Rows are points. Examples show where two turns around zero, p and q, send a point. Write where each new point lands after one turn and then the other. Backwards means that the second turn is done in reverse. Each puzzle has new turns, and all numbers are rounded.

Turn p:
[-0.04  0.03] => [-0.03  0.04]
[-0.02  0.10] => [0.01 0.10]
[0.24 0.18] => [0.28 0.11]
[-0.47  0.42] => [-0.34  0.53]
[ 0.29 -0.73] => [ 0.09 -0.78]
Turn q:
[ 0.19 -0.22] => [-0.27 -0.12]
[0.24 0.14] => [ 0.06 -0.27]
[-0.06 -0.56] => [-0.52  0.22]
[-0.61  0.35] => [0.51 0.48]
[0.24 0.29] => [ 0.21 -0.31]
Where do these land?
q, then p: [-0.37  0.23] => [0.39 0.19]
p, then q: [-0.21 -0.31] => [-0.15  0.34]
q, then p: [0.58 0.08] => [-0.24 -0.53]

Turn p:
[0.11 0.23 0.28] => [-0.12  0.26 -0.24]
[ 0.30 -0.91 -0.11] => [-0.48 -0.28  0.79]
[-0.21 -0.03 -0.13] => [ 0.14 -0.21 -0.02]
[-0.26  0.27  0.31] => [-0.04 -0.01 -0.48]
[ 0.06  0.43 -0.35] => [ 0.50  0.23 -0.03]
Turn q:
[ 0.03  0.11 -0.82] => [-0.58 -0.43  0.40]
[ 0.21 -0.51  0.22] => [ 0.40 -0.30 -0.31]
[-0.29 -0.03  0.31] => [0.32 0.26 0.09]
[-0.06  0.03 -0.51] => [-0.31 -0.27  0.32]
[0.06 0.25 0.65] => [ 0.20  0.55 -0.38]
[0.05 0.14 0.15] => [-0.03  0.18 -0.11]
Where do these land?
p, then q: [0.39 0.44 0.04] => [-0.49  0.32 -0.04]
q, then p backwards: [ 0.03  0.48 -0.26] => [ 0.33 -0.25  0.36]
q, then p: [-0.26 -0.24 -0.01] => [-0.29  0.20  0.07]
q, then p: [-0.39 -0.55 -0.24] => [-0.67  0.15  0.21]
q, then p: [-0.03  0.30  0.61] => [ 0.51  0.43 -0.12]
q, then p backwards: [ 0.25 -0.43 -0.13] => [-0.50 -0.10 -0.08]

Turn p:
[-0.72 -0.57 -0.17 -0.12] => [-0.27 -0.16  0.87 -0.16]
[-0.11  0.24 -0.07 -0.20] => [-0.15  0.30 -0.02  0.01]
[ 0.66  0.12 -0.04  0.10] => [ 0.47  0.01 -0.49 -0.04]
[ 0.51  0.25 -0.05 -0.34] => [ 0.39  0.43 -0.31  0.11]
[ 0.46  0.21 -0.11  0.13] => [ 0.26  0.05 -0.44 -0.12]
[-0.46 -0.24  0.63  0.31] => [-0.41 -0.59  0.22  0.44]
[-0.34 -0.01 -0.18  0.12] => [-0.28 -0.05  0.16 -0.23]
Turn q:
[-0.57  0.33 -0.15 -0.09] => [ 0.19  0.60 -0.24 -0.10]
[-0.22  0.28  0.31  0.18] => [-0.26  0.31 -0.18  0.24]
[ 0.17 -0.64 -0.09  0.28] => [ 0.14 -0.67 -0.24  0.04]
[ 0.37 -0.07 -0.38 -0.30] => [ 0.28 -0.20  0.45 -0.24]
[0.23 0.12 0.27 0.25] => [-0.26 -0.08  0.09  0.35]
[ 0.36  0.31  0.55 -0.50] => [-0.68  0.16  0.51 -0.19]
[-0.33 -0.33 -0.50  0.18] => [ 0.58 -0.12 -0.38 -0.09]
Where do these land?
p, then q backwards: [-0.17 -0.17  0.42 -0.38] => [0.34 0.40 0.01 0.31]
p, then q: [ 0.24  0.27 -0.35 -0.42] => [0.02 0.40 0.50 0.13]
q, then p: [ 0.28 -0.28  0.14 -0.08] => [ 0.04 -0.14  0.38  0.11]
p, then q backwards: [-0.14 -0.87  0.15  0.32] => [ 0.81 -0.38 -0.32 -0.03]
q, then p: [-0.11  0.66 -0.02 -0.20] => [-0.38  0.19 -0.49  0.26]
p, then q: [-0.07  0.10  0.22  0.39] => [ 0.27 -0.16 -0.31 -0.15]
q, then p backwards: [-0.03  0.29 -0.55  0.37] => [ 0.48 -0.23  0.22 -0.44]

Turn p:
[ 0.09  0.16  0.06 -0.04  0.21 -0.28] => [-0.13 -0.19  0.17 -0.10  0.21 -0.15]
[-0.32 -0.07 -0.06  0.03  0.46 -0.32] => [-0.41 -0.09  0.46 -0.11  0.02  0.16]
[-0.33 -0.19  0.45  0.29  0.10  0.44] => [-0.19  0.64  0.03 -0.08 -0.40 -0.15]
[ 0.38  0.19  0.50  0.20 -0.01  0.12] => [ 0.06  0.22 -0.22 -0.27  0.12 -0.55]
[-0.24  0.33 -0.42  0.20 -0.01  0.25] => [ 0.46 -0.02  0.36 -0.02 -0.27  0.16]
[-0.21 -0.22 -0.07 -1.01 -0.22 -0.33] => [-0.37 -0.36 -0.13  0.94  0.29  0.19]
[ 0.25  0.00  0.21  0.21 -0.40 -0.25] => [-0.02 -0.26 -0.43 -0.20 -0.11 -0.25]
[ 0.32 -0.12 -1.19  0.17 -0.34  0.45] => [ 0.97 -0.14 -0.20 -0.10  0.00  0.93]
[ 0.06 -0.08  0.52 -0.05  0.20 -0.07] => [-0.38  0.22 -0.05 -0.05  0.14 -0.34]
Turn q:
[ 0.13  0.07 -0.82 -0.22  0.90 -0.10] => [ 0.71  0.38  0.02  0.51  0.06 -0.81]
[ 0.40 -0.16  0.33  0.36 -0.06 -0.02] => [ 0.10 -0.08  0.25  0.03 -0.31  0.50]
[ 0.14 -0.08  0.25 -0.38  0.47  0.12] => [ 0.55  0.03  0.13 -0.31  0.21 -0.05]
[-0.35  0.51 -0.03  0.13 -0.41  0.04] => [-0.68  0.28 -0.09 -0.10  0.06 -0.05]
[-0.23 -0.32  0.28  0.46 -0.23  0.03] => [-0.35 -0.43  0.31  0.09 -0.02  0.29]
[ 0.20 -0.11 -0.13 -0.47 -0.01  0.34] => [ 0.35  0.07 -0.40 -0.03  0.33  0.10]
[-0.29  0.10  0.11  0.13 -0.65 -0.42] => [-0.68 -0.24 -0.21 -0.19 -0.35  0.00]
Where do these land?
p, then q: [-0.10 -0.32 -0.16 -0.23 -0.56 -0.03] => [-0.20 -0.05 -0.09  0.65  0.11  0.15]
p, then q backwards: [-0.04 -0.12 -0.39  0.33 -0.47  0.40] => [ 0.76 -0.11  0.07 -0.18 -0.06 -0.18]
p, then q: [-0.31 -0.34  0.35  0.45  0.00 -0.64] => [-0.43 -0.55 -0.38 -0.21  0.37 -0.36]
q, then p backwards: [ 0.24  0.63  0.38 -0.41  0.24 -0.46] => [0.07 0.08 0.26 0.88 0.13 0.40]
p, then q: [-0.24  0.21 -0.26 -0.25 -0.07  0.39] => [-0.06  0.22  0.22  0.08 -0.22  0.49]
p, then q: [0.23 0.25 0.49 0.03 0.53 0.31] => [ 0.07  0.36  0.21 -0.53 -0.33 -0.41]
p, then q backwards: [ 0.22 -0.31 -0.40  0.09  0.32  0.04] => [ 0.15  0.04  0.43 -0.08 -0.13  0.43]

Turn p:
[ 0.24 -0.38  0.37 -0.25 -0.08 -0.04 -0.04  0.15] => [-0.40 -0.36  0.14 -0.08 -0.16  0.05  0.26 -0.13]
[-0.44  0.04 -0.41 -0.16 -0.32 -0.51 -0.31 -0.47] => [ 0.56  0.02 -0.16  0.45 -0.24  0.37  0.22  0.54]
[-0.15 -0.17  0.04 -0.07  0.05 -0.40  0.14 -0.11] => [ 0.04 -0.09  0.01  0.01 -0.20 -0.16  0.20  0.36]
[ 0.37 -0.10  0.26  1.10 -0.08  0.38  0.21 -0.27] => [ 0.55 -0.34  0.32 -0.16  0.56 -0.65 -0.10 -0.63]
[ 0.20  0.16 -0.05 -0.24  0.34  0.38  0.37 -0.29] => [-0.04  0.19  0.27 -0.19 -0.35 -0.11 -0.55 -0.14]
[ 0.19  0.18  0.09  0.16  0.20 -0.33 -0.63 -0.04] => [-0.05 -0.24  0.23  0.22  0.53  0.28 -0.06  0.36]
[ 0.09 -0.37 -0.49 -0.27  0.07 -0.41  0.16 -0.17] => [ 0.08  0.31  0.39  0.13 -0.41  0.01  0.38  0.32]
[-0.04 -0.21  0.56 -0.10 -0.46 -0.44  0.10  0.27] => [-0.35 -0.53 -0.33  0.22 -0.13 -0.24  0.47  0.04]
[-0.11  0.38 -0.09 -0.29 -0.36  0.30 -0.17  0.56] => [-0.36  0.28 -0.56  0.21  0.10  0.35 -0.06 -0.33]
[ 0.32  0.63 -0.07 -0.06  0.90  0.53  0.06  0.45] => [-0.60  0.58  0.18 -0.40  0.45 -0.02 -0.84 -0.07]
[-0.68 -0.15 -0.20  0.17 -0.28  0.54  0.10 -0.07] => [ 0.57  0.17 -0.53 -0.38 -0.15  0.14  0.08 -0.33]
Turn q:
[ 0.02  0.25 -0.34  0.65  0.34  0.11  0.09 -0.11] => [ 0.57  0.32 -0.17  0.03 -0.12  0.01  0.22  0.47]
[-0.38 -0.14  0.04  0.06  0.22 -0.32  0.35  0.04] => [-0.04  0.23  0.10 -0.12 -0.01  0.17  0.54 -0.21]
[-0.03  0.43  0.04 -0.66 -0.57 -0.31 -0.48  0.24] => [-0.89  0.00 -0.08 -0.31  0.18  0.09 -0.62  0.06]
[ 0.02  0.17  0.12 -0.26  0.30  0.00 -0.40  0.62] => [-0.02 -0.08  0.04 -0.24  0.70  0.33 -0.28  0.05]
[ 0.57 -0.63 -0.57  0.31 -0.36 -0.29 -0.03 -0.41] => [ 0.01 -0.49 -0.61 -0.03 -0.38 -0.79  0.35  0.14]
[-0.05  0.16  0.65  0.35  0.07 -0.02 -0.33 -0.08] => [ 0.09 -0.36  0.29  0.02 -0.20  0.58 -0.06  0.31]
[-0.12  0.26  0.45 -0.38 -0.35  0.41  0.34  0.31] => [-0.12  0.20  0.13  0.20 -0.07  0.38 -0.56 -0.60]
[ 0.10 -0.01  0.24  0.00  0.25 -0.04  0.52 -0.53] => [ 0.29  0.08  0.46 -0.12 -0.49 -0.18  0.21 -0.23]
[-0.12 -0.49 -0.63 -0.07  0.10  0.45 -0.06 -0.10] => [ 0.11  0.08 -0.16  0.56  0.36 -0.59  0.21  0.00]
Where do these land?
q, then p: [ 0.42  0.37  0.09  0.19 -0.57 -0.15 -0.30  0.24] => [ 0.06  0.33 -0.10  0.01  0.04  0.76  0.36 -0.16]
p, then q: [-0.44  0.46  0.69  0.38  0.06 -0.37 -0.17  0.60] => [ 0.08  0.34 -0.18 -0.16  0.85 -0.28  0.76  0.09]
p, then q: [ 0.36 -0.33 -0.25  0.00  0.21  0.72  0.52 -0.18] => [-0.54 -0.20  0.56 -0.18 -0.54 -0.08 -0.42  0.09]
p, then q: [ 0.13 -0.38 -0.38  0.22 -0.38 -0.21  0.07  0.33] => [ 0.32  0.40  0.06 -0.23 -0.51  0.04  0.15 -0.23]
p, then q: [ 0.02 -0.06 -0.31 -0.34  0.50 -0.32 -0.45 -0.30] => [ 0.21 -0.12 -0.06  0.22  0.32  0.58 -0.49 -0.27]
p, then q: [-0.05  0.17  0.45  0.29 -0.09 -0.05  0.27 -0.44] => [-0.17 -0.56 -0.24 -0.24  0.08 -0.21  0.28  0.09]
p, then q: [-0.29 -0.39 -0.13 -0.20  0.03  0.03 -0.48  0.20] => [ 0.24  0.32  0.08  0.32  0.13 -0.13 -0.26 -0.44]
p, then q: [-0.47  0.34 -0.10  0.04  0.25  0.66  0.41 -0.07] => [-0.45  0.03  0.04 -0.26  0.19 -0.48 -0.50  0.47]
q, then p: [ 0.33 -0.18 -0.06 -0.58 -0.01 -0.30  0.12 -0.38] => [-0.02 -0.41 -0.11  0.17 -0.41  0.03  0.23  0.55]
